Each row of a before or after table is a point. The points were changed in one or more steps. Then noise was added and the rows were shuffled. The steps act on columns, c1 being the first. What was done? A step turns or swaps two columns, mirrors them in a line or flattens them onto one, adds a multiple of one to another, or multiplies or shifts one. Angles are multiples of 10 degrees, from the lower column toward the higher: turns from -170 to 170, lines from 10 to 170 but not 90. Use the fewest steps. Two steps may share a column if one is a turn and the other turns, adds or multiplies; they go together, in the order done. Otherwise the lowest column goes first.

Before:
[[-16,16],
[60,-14],
[6,12],
[3,4],
[-14,11],
[-12,-4],
[-5,13],
[14,18],
[3,9],
[-12,6],
[13,11]]
After:
[[0,17],
[0,20],
[0,21],
[0,17],
[0,10],
[0,29],
[-1,-7],
[0,6],
[0,26],
[0,15],
[0,-22]]
Steps: multiply c1 by 0; multiply c2 by 1.6

Before:
[[-11,13,-2],
[-11,6,2],
[17,-11,-6],
[-6,2,6],
[2,-43,2],
[8,9,-1],
[-5,20,-9],
[8,-60,-24]]
After:
[[-15,14,0],
[-16,6,1],
[20,-1,1],
[2,12,0],
[24,-37,-1],
[-14,-1,0],
[38,-48,1],
[-6,-2,-1]]
Steps: turn c1 and c2 by 30 degrees; multiply c3 by 0

Before:
[[24,-18,-9,5],
[24,35,-48,-24],
[-6,38,1,32],
[23,7,7,-13],
[-3,-49,1,60],
[4,-3,-30,-18],
[-37,7,-37,-51],
[11,42,8,3],
[0,34,2,-9],
[-17,27,20,-16],
[-20,-15,17,-23],
[-7,22,-31,-3]]
After:
[[43,2,-7,1],
[14,-20,-5,14],
[18,15,33,-2],
[-20,16,-14,24],
[0,-4,33,14],
[-9,-27,9,-6],
[33,14,0,9],
[-46,-13,-11,-60],
[42,-11,54,15],
[-8,37,45,44],
[20,26,-18,19],
[33,19,-6,-30]]
Steps: turn c1 and c2 by -70 degrees; turn c3 and c4 by 170 degrees

Before:
[[-7,-17,-17,26,1,-27],
[-35,54,1,6,-21,18],
[-4,-1,-10,17,-10,-27],
[6,-10,-15,-9,-15,-13],
[0,-23,-6,27,8,3],
[4,52,-21,-20,-16,3],
[-59,40,-16,2,1,-2],
[-60,-22,37,-6,-11,-17],
[-30,-21,-21,-13,-17,-21],
[24,2,2,-29,4,-13]]
After:
[[-24,2,-29,3,24,-10],
[1,-23,27,-6,28,-2],
[4,-22,-13,-22,4,36],
[-13,-10,-10,-15,5,4],
[-17,-17,27,-17,20,23],
[36,40,1,-16,21,47],
[26,-21,-7,37,9,57],
[-1,52,-19,-21,3,-6],
[36,54,6,1,-1,15],
[-17,-1,18,-10,10,20]]
Steps: turn c1 and c6 by -130 degrees; swap c3 and c4; shift c5 by 20

Before:
[[8,-7,-7,-1,-13,3,14,0],
[10,-2,11,19,-19,-24,5,13],
[16,8,-10,-9,-15,6,-17,6],
[11,-19,4,21,-17,7,-7,11],
[-26,8,-32,-2,-21,-25,-20,15],
[5,0,7,-10,-21,-5,3,-34],
[-24,-3,9,-14,-20,-4,6,13],
[15,12,5,60,-1,3,2,-9]]
After:
[[4,-2,-2,19,-21,-14,-4,12],
[-3,0,16,-9,-21,5,-3,-34],
[8,8,-12,-10,-19,16,-6,6],
[3,-18,-18,21,-19,16,-7,12],
[-33,7,-34,-1,-10,-13,6,15],
[14,13,-37,61,-5,14,-2,-9],
[2,-7,2,-1,-16,13,16,-1],
[-29,-3,22,-15,-10,7,-1,12]]
Steps: turn c1 and c5 by -20 degrees; turn c3 and c7 by -40 degrees; add -0.7 times c4 to c3; shift c6 by 10

Before:
[[-8,12,-36,-1,4,-15,-47,58,20],
[-23,-2,8,41,16,7,-15,18,-12],
[21,-10,-21,-15,33,-17,23,-44,9],
[-6,-6,-33,-9,3,9,60,-22,5],
[4,-14,-19,-9,-10,-16,11,-30,39],
[-42,24,33,26,4,-13,-13,11,7],
[-37,8,11,-8,19,-22,-17,20,1],
[-10,18,36,8,16,-9,12,37,14],
[23,-14,7,-41,4,22,0,-16,38],
[-14,48,12,23,18,-1,-22,30,25],
[35,8,-14,-38,-21,-2,7,-24,1],
[36,-26,-14,-7,-8,-17,45,-18,13]]
After:
[[-13,24,10,1,17,-1,-22,30,-48],
[35,1,-13,1,-22,-1,6,-23,-7],
[1,38,-18,0,-10,-5,12,-31,13],
[20,9,-22,0,33,-5,24,-45,11],
[24,36,7,-1,4,9,0,-15,15],
[34,13,-15,1,-9,-7,44,-18,27],
[-9,15,36,-1,14,-5,13,38,-18],
[-8,21,-37,-1,5,-8,-49,58,-12],
[-41,7,32,0,5,-5,-12,11,-24],
[-21,-11,9,1,15,3,-14,19,3],
[-37,-1,10,0,20,-9,-16,20,-7],
[-5,6,-33,0,4,4,61,-22,4]]
Steps: turn c2 and c9 by -90 degrees; multiply c4 by 0; multiply c6 by 0.4

Before:
[[14,-28,13,16,-2,14,9,0,20,14,-11,5],
[3,-2,14,-18,-5,27,-5,-13,15,-5,-2,12],
[-11,-15,-4,13,10,24,-7,-10,24,19,-7,-15],
[22,-12,9,-20,13,3,-17,-12,22,13,4,-13],
[-14,-10,4,-5,6,3,0,11,-2,2,-32,7],
[0,-1,3,1,-17,20,11,17,-27,0,-14,-9],
[21,11,-16,-34,-5,11,32,-16,-7,-16,-14,1],
[22,34,-17,-5,-28,-16,30,-17,-10,-19,23,26],
[1,2,8,28,16,21,13,23,-9,-14,-11,3],
[13,2,-16,-31,-19,-13,33,-26,-14,-36,31,15],
[-2,-3,-7,11,-11,17,8,36,11,-13,-13,-1]]
After:
[[22,20,24,-20,-37,-17,-26,-20,-50,13,-13,19],
[21,4,15,24,-8,10,-26,-18,-59,12,-26,-5],
[0,-7,-7,1,10,21,-14,-11,-14,-26,30,6],
[-11,-7,-1,0,14,25,23,16,-31,13,16,-14],
[-1,7,-5,12,-12,18,-29,4,27,-17,5,-9],
[5,0,-9,8,-3,28,17,-7,-17,11,-18,15],
[13,8,20,-20,-14,-13,-32,-40,-49,18,-39,10],
[14,-6,-8,4,10,14,10,15,-59,1,18,10],
[23,-8,-13,3,15,2,28,12,-4,14,-20,-9],
[-13,-5,-1,32,9,4,-1,3,5,-11,7,6],
[-2,3,6,8,-6,17,3,-6,-38,-38,13,-3]]
Steps: flatten c2 and c5 onto the line at 120 degrees; mirror c3 and c12 in the line at 80 degrees; turn c4 and c11 by 110 degrees; turn c7 and c9 by -130 degrees; multiply c9 by 3; turn c8 and c10 by -80 degrees

Before:
[[5,24,12,10,-5,-1,-2,-18,7,40,-29,-12,8,8],
[-7,-51,-6,-5,8,-30,2,0,-7,9,10,-38,9,-20],
[9,-31,-13,14,-1,-4,-19,-11,-17,-12,15,-17,28,-6],
[-8,-32,-20,-4,0,-47,-19,2,-1,-16,1,-26,7,21],
[-8,35,-2,-16,4,28,7,-21,24,17,-16,-32,19,20],
[-10,24,-14,12,9,18,17,-18,-9,11,-28,-29,-11,21],
[-26,7,41,15,-19,15,-13,-5,-14,22,36,-19,-3,-5],
[-6,-49,9,-4,-5,-16,4,-22,0,-26,0,-7,6,5],
[-7,29,54,-10,8,38,-38,-19,-21,7,18,-14,-21,-24],
[-15,48,8,11,-15,3,11,-8,8,7,-31,-34,13,-12],
[-27,-41,9,4,27,-11,-13,11,-9,-14,6,3,19,-2],
[-26,-57,-6,4,-16,-10,-28,2,-5,0,-13,-28,11,-4],
[-21,5,25,16,7,24,-35,-26,9,7,36,0,-23,-31]]
After:
[[-45,-25,8,-5,-1,-15,2,-9,25,-23,0,-9,5,0],
[28,42,9,10,-15,2,12,4,9,8,-28,-35,16,-9],
[-51,-7,8,6,27,-13,-16,-9,-15,-17,9,0,19,-4],
[-17,-26,-10,14,-3,-4,-18,-21,6,-12,12,-12,27,-4],
[-10,22,23,17,9,26,-31,-2,27,5,36,3,-22,-29],
[19,10,8,10,-1,-1,-1,0,19,43,-29,-13,9,9],
[-61,-17,-4,1,-19,-9,-26,-5,-2,-4,-12,-29,13,-7],
[-45,-26,-5,-7,12,-29,4,-6,-4,7,10,-40,9,-21],
[-31,-15,-20,-1,-2,-48,-19,0,2,-14,0,-27,8,23],
[22,26,-4,-14,2,27,5,14,27,15,-16,-34,19,22],
[14,22,-14,10,10,18,17,-12,15,13,-30,-27,-13,18],
[-9,26,41,13,-17,15,-13,-15,0,18,36,-22,-4,-5],
[19,21,56,-9,8,36,-36,-30,11,9,19,-15,-22,-24]]
Steps: turn c1 and c2 by -50 degrees; turn c8 and c9 by -70 degrees

Before:
[[-2,16,50,-41,18,-21,36,-17,-29,2,-4,-15,0,21,5,-14,-4,1],
[-30,-17,-11,-10,-12,-13,-7,9,13,20,-23,9,-5,-2,-9,-13,11,5],
[36,-41,29,35,-37,15,15,12,17,-22,39,-27,-9,17,31,46,-21,11],
[-32,-18,-1,0,-22,7,-16,-14,-17,11,-16,16,-2,-34,-6,9,11,14],
[60,-51,2,4,-10,0,10,14,-1,-8,42,-25,-11,4,9,58,-15,32],
[-24,-10,-1,0,-13,0,4,-1,-13,-14,8,18,18,-3,-26,-6,16,4],
[-29,-22,-18,-4,-16,-32,-22,-13,-8,-10,-6,17,8,-3,20,13,23,16],
[9,8,31,-23,38,5,24,9,-44,0,-7,4,10,29,5,1,-37,0],
[-27,-17,-25,-9,13,24,-9,-17,26,4,-8,6,5,-18,3,6,20,13],
[-5,30,12,-29,7,-19,27,3,-26,-9,-1,8,-16,2,8,-1,-10,-16]]
After:
[[39,-40,-28,14,-37,18,-18,14,-1,-24,35,26,-8,34,31,0,-25,17],
[-10,7,5,-36,39,4,-6,23,-37,0,12,29,9,10,4,10,-37,-2],
[-11,-15,16,20,-22,7,12,-16,-20,12,-28,1,1,-25,-7,8,12,23],
[6,-11,22,2,-10,3,0,6,-10,-13,-23,0,14,-5,-29,2,17,8],
[-3,17,-14,-46,19,-21,16,35,-22,1,-3,50,3,-12,6,8,-9,2],
[42,-48,-23,2,-12,0,-16,13,-18,-6,60,3,-8,5,9,4,-14,49],
[-11,-15,7,2,10,25,19,-9,18,2,-25,-25,5,-21,4,-7,19,20],
[-6,-23,16,-3,-18,-30,11,-20,-9,-10,-27,-16,9,-4,18,3,23,26],
[-24,-18,9,-7,-11,-14,-9,-8,14,20,-32,-10,-7,-10,-8,-4,15,7],
[-1,31,8,-27,7,-17,-6,27,-21,-10,-3,13,-15,-17,9,5,-7,-28]]
Steps: swap c1 and c11; swap c3 and c12; turn c4 and c14 by 40 degrees; turn c7 and c8 by 90 degrees; flatten c9 and c16 onto the line at 160 degrees; multiply c18 by 1.6

Before:
[[12,-12,7,12,-7,-17,-18,3,3,-10,-4,19,-10,5,-4,-13,-6,6,16,9],
[-13,4,-9,54,-15,1,0,16,11,19,-5,1,-21,7,6,8,-19,19,30,15],
[-2,9,5,8,4,6,-14,16,13,-14,16,-23,-14,3,2,0,-7,-10,-32,17],
[-10,-11,7,-9,-36,23,3,-15,0,-18,17,13,-23,12,6,16,34,10,-13,-6],
[13,11,2,-9,6,-20,16,9,-58,-14,26,7,-25,-25,19,-11,-29,16,33,-9],
[-2,-2,7,-12,-2,8,-7,-12,15,-9,-23,-8,-26,-57,4,24,-14,20,39,8],
[14,16,-20,6,-5,-10,-8,9,6,-15,2,-3,55,7,29,-14,-28,16,11,17],
[-26,1,-18,8,16,-21,8,7,-1,-6,21,7,-25,-7,6,-5,26,-43,35,-10],
[11,-3,-10,53,-27,-20,6,8,12,19,-8,-12,-19,-22,-14,-11,4,18,36,11],
[-2,-8,4,13,8,-14,53,5,-2,-5,-6,8,-27,11,-1,11,-4,10,25,-5],
[13,-1,0,-4,3,-16,0,10,-1,-17,28,12,-22,14,-3,2,38,10,41,-8],
[-31,-9,8,2,0,13,-12,-12,14,13,23,-23,-21,-27,-13,-8,-12,15,19,7],
[-23,13,-20,13,16,23,-10,-6,-3,-9,-4,-30,13,4,-15,28,-23,21,-60,-7]]
After:
[[12,-24,-10,18,-16,-20,19,8,13,48,50,-18,-20,-21,-15,-9,3,19,-32,10],
[-13,-14,-9,13,-5,2,20,16,12,47,53,0,-21,8,5,9,-19,19,-23,14],
[-24,6,-19,7,19,25,-32,-6,-1,-24,12,-48,14,4,-14,28,-23,21,54,-8],
[-1,2,8,21,-2,8,30,-11,15,-24,-15,-13,-26,-57,4,25,-16,19,-27,7],
[-2,-1,5,-14,13,5,-8,17,14,-35,11,-38,-13,2,3,-1,-6,-10,36,16],
[-2,10,6,9,-3,-14,-25,3,-2,-12,13,12,-28,13,0,12,-6,8,-52,-8],
[-10,-25,10,-16,-27,22,-11,-16,0,-44,-5,21,-23,11,6,16,34,10,6,-7],
[13,-1,3,-27,13,-21,9,9,-59,-34,-2,12,-25,-25,19,-10,-27,15,-37,-8],
[-25,14,-17,-20,10,-19,18,7,-1,-16,10,11,-24,-6,4,-7,26,-42,-33,-11],
[-33,6,8,-22,-9,12,20,-11,13,32,5,-38,-21,-27,-14,-7,-12,16,-8,6],
[13,2,-1,-28,1,-17,27,9,0,-43,2,20,-24,14,-2,2,39,9,-31,-8],
[13,1,7,6,-13,-15,24,3,4,-25,11,30,-11,4,-5,-13,-6,5,0,8],
[14,-12,-20,-2,11,-9,11,7,7,-36,7,-4,53,8,29,-17,-29,15,-3,17]]
Steps: mirror c2 and c5 in the line at 60 degrees; turn c4 and c11 by 80 degrees; turn c7 and c19 by -140 degrees; multiply c10 by 2.5; multiply c12 by 1.6

Before:
[[23,22,11,11,1,11,-21,-18,-15,18,-1,-13,-15,27,-12,3,21,-7,-24,-27,10,-15,-33,-14],
[13,12,23,11,6,-4,-12,-1,-29,34,24,-11,-7,4,1,31,23,-7,-11,2,-24,-36,-32,-23],
[33,28,3,2,10,7,-13,31,-2,-30,18,25,-12,5,21,-15,-3,13,23,42,29,1,20,-10],
[-7,-17,-29,8,4,-19,19,25,-10,13,-16,-7,6,-10,2,-18,17,6,22,5,0,5,2,-25],
[9,10,27,-19,-10,0,-14,9,10,-26,16,3,4,-5,22,-17,-19,22,12,32,20,16,-9,-31],
[3,10,19,-15,11,6,-36,18,-8,-16,22,-9,-4,10,-3,-25,-10,29,25,41,26,-8,20,13],
[8,14,29,9,21,9,-5,11,-29,9,-4,-9,10,21,-24,17,32,-22,17,-30,7,-3,-60,-20],
[-6,-48,-30,12,0,-16,4,30,-6,-16,-16,6,-9,-35,18,-8,4,-9,33,-22,-5,1,-17,10],
[12,19,-13,-37,5,-3,-6,28,-1,-10,29,-10,-13,-9,18,-9,-26,4,29,20,20,17,23,-1],
[-22,-29,-52,1,-28,-2,23,50,-7,-9,4,11,-17,-8,-22,-7,0,-6,15,8,-19,-9,-19,15],
[2,3,16,4,24,17,-5,15,9,27,10,-12,-4,27,7,20,40,-2,-20,-14,-28,-7,-35,-5],
[14,2,-13,-26,-4,10,-34,22,-19,-15,31,8,-2,16,25,5,3,35,18,32,38,6,7,-17],
[23,1,9,22,18,15,-17,-11,-19,23,8,-31,-25,26,-17,30,27,-10,-6,13,-24,7,-48,-16]]
After:
[[23,-3,-14,23,18,16,-17,-13,-20,51,9,-32,-6,26,-18,30,-11,19,-25,2,-24,-19,-46,-16],
[-7,-17,10,9,4,-18,19,24,-9,1,-17,-6,22,-10,2,-19,2,17,6,-27,3,-5,3,-24],
[-5,-48,33,11,-1,-15,4,30,-6,-51,-18,5,32,-36,19,-8,-7,-2,-11,-15,4,-6,-15,10],
[2,15,-46,-15,10,6,-35,19,-8,-5,23,-8,26,9,-2,-23,20,5,-3,-4,25,25,18,15],
[-23,-32,21,0,-29,-2,22,50,-8,-18,4,11,14,-10,-22,-8,-10,-4,-17,-49,-15,4,-19,15],
[9,11,-39,-19,-8,-1,-14,10,10,-31,14,3,10,-6,22,-16,31,-6,4,6,19,5,-9,-31],
[3,-1,4,3,23,18,-4,13,9,57,12,-12,-21,28,7,20,-21,34,-3,24,-28,-10,-35,-5],
[32,34,-39,2,9,8,-13,31,-2,-25,18,25,23,5,21,-15,11,6,-13,-18,25,7,21,-11],
[23,22,17,13,1,11,-20,-19,-16,45,-1,-13,-25,27,-11,3,-22,15,-15,24,7,1,-34,-14],
[15,7,-22,-27,-4,10,-33,23,-19,0,30,10,20,17,26,6,24,20,-1,-25,38,13,4,-17],
[13,22,-8,-37,5,-3,-5,28,-2,-20,29,-9,29,-8,18,-10,23,-20,-12,-20,17,-3,24,-1],
[8,14,11,10,19,8,-4,12,-28,30,-4,-10,17,21,-24,17,-29,15,9,40,4,-19,-60,-19],
[12,6,-14,11,5,-4,-11,-1,-29,37,23,-10,-12,5,1,31,-38,16,-7,18,-25,17,-31,-24]]
Steps: turn c2 and c21 by -10 degrees; turn c3 and c20 by 120 degrees; add 1 times c14 to c10; swap c13 and c19; turn c17 and c18 by 60 degrees; turn c17 and c22 by -140 degrees

Before:
[[-1,-1,0,14,4,1,5,31,-4,1,9,7,-44,-10,-9,2,-7,2,7,13,-6,-2,8,3,7,1,5,-13,3,3,-6,-27],
[13,4,-11,-15,-2,4,-4,1,-5,0,-23,-7,7,43,9,-14,1,-7,-4,11,-9,20,-5,6,2,0,15,-1,15,-5,-2,6],
[12,4,-13,14,-1,-5,-15,15,13,-16,7,-31,7,33,-8,-2,-15,-5,0,-1,-6,-10,0,24,-27,-5,7,-11,4,-5,13,-23],
[-2,0,-1,8,4,-8,7,9,-3,6,-1,-8,0,-10,16,9,-8,2,-29,2,-3,0,8,-3,2,-10,1,-13,3,-10,-7,3],
[10,6,5,-22,-4,60,2,6,-23,10,-6,20,13,-4,-10,-16,0,2,-3,-6,-4,0,12,-5,5,-13,0,-20,43,-11,-2,3],
[4,-1,5,13,1,-7,-47,31,19,-3,-9,10,-43,-12,-4,0,-20,-5,-12,12,-7,2,-3,36,-20,-4,14,-17,31,-1,0,-15],
[11,1,-17,-2,-16,-9,-5,0,8,-8,-1,0,6,42,14,2,17,5,-5,16,-9,-4,4,-5,8,-12,15,-19,0,-4,-6,1],
[-6,4,6,1,-6,-2,7,4,14,-14,8,19,1,7,-5,-6,-3,4,-11,18,12,6,-3,-3,2,10,12,-3,2,0,24,5],
[14,4,2,-13,-17,15,5,8,-9,-51,-20,11,-32,-9,2,-22,24,-10,5,-2,-2,-10,8,-3,-7,-4,-24,-14,12,11,22,-9],
[13,-24,2,8,-3,6,7,10,-3,3,6,-41,-2,-11,6,2,-10,2,5,12,24,24,0,3,3,-6,11,-16,11,-11,2,-23],
[9,-3,3,14,-10,32,-16,6,17,-6,3,8,0,-2,8,4,-10,-1,8,7,-4,-10,4,-3,-13,-14,12,-6,0,-13,-4,-7],
[13,11,1,13,-4,-6,5,2,3,9,2,-2,-3,-10,-11,12,-18,-7,8,-3,5,6,-5,-6,1,-14,-5,-6,4,17,1,5]]
After:
[[13,3,-9,-17,-2,2,-5,1,-4,-1,-23,-6,7,44,9,16,1,2,-2,10,3,18,-7,15,-5,-2,-14,-3,15,-4,0,6],
[12,13,2,14,-6,-6,7,3,4,7,2,-2,-5,-10,-13,-12,-16,4,-5,-2,-4,7,-6,-8,-8,-11,8,-6,3,18,1,4],
[-9,4,5,1,-6,-1,7,3,14,-12,9,20,0,6,-7,-4,-2,-5,3,16,11,7,-3,4,3,10,-16,0,2,1,25,5],
[14,5,1,-11,-19,16,3,8,-10,-51,-19,9,-33,-9,3,19,24,18,6,-2,9,-10,7,-17,-6,-3,25,-13,13,12,22,-8],
[11,-24,0,7,-5,5,8,10,-4,4,8,-40,-1,-12,7,-18,-9,-9,-10,14,19,23,0,6,-1,-6,-7,-18,10,-11,3,-24],
[8,-4,3,14,-10,33,-18,6,19,-7,3,8,2,-1,8,0,-11,20,-14,7,-2,-10,4,2,5,-14,-6,-5,-1,-13,-4,-8],
[-1,-1,-1,13,5,4,5,29,-6,2,8,6,-42,-9,-11,2,-8,-12,-10,12,-6,-2,9,4,0,2,-2,-13,4,4,-5,-28],
[4,0,5,12,0,-7,-49,34,17,-2,-11,10,-40,-13,-3,5,-21,34,5,10,-6,1,-3,44,6,-4,-19,-17,33,0,0,-15],
[11,7,6,-23,-2,60,0,7,-20,11,-4,20,13,-5,-10,15,0,-9,4,-7,7,1,12,-5,-3,-12,-2,-20,44,-11,-1,3],
[11,4,-13,13,-1,-5,-14,16,13,-17,8,-32,8,33,-10,4,-15,42,-4,0,-2,-11,0,27,8,-5,-6,-12,4,-3,13,-23],
[11,0,-16,-4,-15,-9,-3,0,7,-6,-1,0,7,42,15,5,17,-14,-2,16,-9,-4,3,2,0,-13,-16,-20,-2,-4,-4,-1],
[-3,0,1,9,4,-6,8,8,-2,7,-1,-8,0,-8,16,-6,-8,-4,26,1,-8,0,9,4,-1,-9,-16,-15,3,-13,-7,2]]
Steps: mirror c16 and c21 in the line at 110 degrees; turn c18 and c25 by 120 degrees; multiply c18 by 1.6; turn c19 and c27 by 150 degrees; add -0.5 times c27 to c24
